Each row is a point. The window is the flat piece filled in between its corners: a triangle in 3 columns, a solid with four corners in 4, and so on. A path goes straight from each point to the next, and from the last back to the first. List the points from which the path goes on through the window.

Window, 3 rows:
[[ 42 -37 -42]
 [-35  27  63]
 [ -2 -10 -36]]
Path:
(1): [ 53  -6 -55]
(2): [ 35 -58 -74]
(3): [ -4 -57 -27]
(4): [ 46   4 -76]
(5): [ 34  16 -17]
(6): [-50 -51 -56]
(7): [ 26 -58 -23]
(8): [ 67  16 -40]
(9): [-9 39 50]
(10): [-73  -7  68]
(11): [ 17 -86 -71]
(12): [-6 48 -1]
(13): [  9  41 -23]
(14): [-19 -33  -9]
(15): [-39 -16  44]
(16): [-12  28  18]
Through the window after points: 5, 9, 11, 13, 15

Window, 3 rows:
[[-39 -64  33]
 [ -5  52 -41]
 [ -8  26  12]]
Path:
(1): [  0 -72  65]
(2): [-71 -64  20]
(3): [-31  66 -34]
(4): [  8  33 -32]
(5): [ -4 -80  10]
(6): [-76  -8  52]
(7): [-64  24  16]
(8): [ 31 -27 -20]
(9): [ 19 -55  10]
(10): [-66 -36  38]
(11): [-24  40 -26]
(12): [ 32 -18 -41]
Through the window after points: 3, 5, 7, 9

Window (4 x 4):
[[-10  15  -9   2]
 [-88 -64 -20  49]
 [ 29  15  -7 -73]
 [-20  13 -44 -31]]
Path:
(1): [ -5 -30 -44 -20]
(2): [ 36  -3 -46 -37]
(3): [-27  67   8 -44]
(4): [-95 -25  14 -29]
(5): [-33 -57 -49  92]
(6): [-45 -47 -54  10]
(7): [-49  -5   7  13]
(8): [-33  17 -10 -18]
(9): [ 58 -27 -13 -48]
(10): [ 26 -57 -23   8]
(11): [-30  40 -16 -13]
(12): [-62  14 -20   0]
(13): [-17 -27 -54  -1]
(14): [  8 -15 -74 -44]
(15): [-28  17  -9 -19]
(16): [-65 -15 -27   4]
Through the window after points: 4, 6, 8, 10, 14

Window, 6 rows:
[[-47 -77 -86  -5 -27  -6]
 [-65  14 -22 -29  -1 -57]
 [  5  80  -5 -27  23  -7]
 [-19 -23 -42  49 -47  -6]
 [ 59  -8  40  10 -95  52]
 [ 37  40  81  20  43  26]]
Path:
(1): [-13  41 -11 -39  10 -57]
(2): [-54  13 -17  -1 -11  -1]
(3): [-49  15 -25  -5 -59  -2]
(4): [-25 -23 -50 -15 -15 -57]
(5): [ 88   2 -12  -9  -1 -32]
(6): [-43 -14  -3  -5 -54  42]
(7): [-67   4 -13   3 -18 -11]
(8): [ 38 -41 -25  24 -55 -15]
Through the window after points: 1
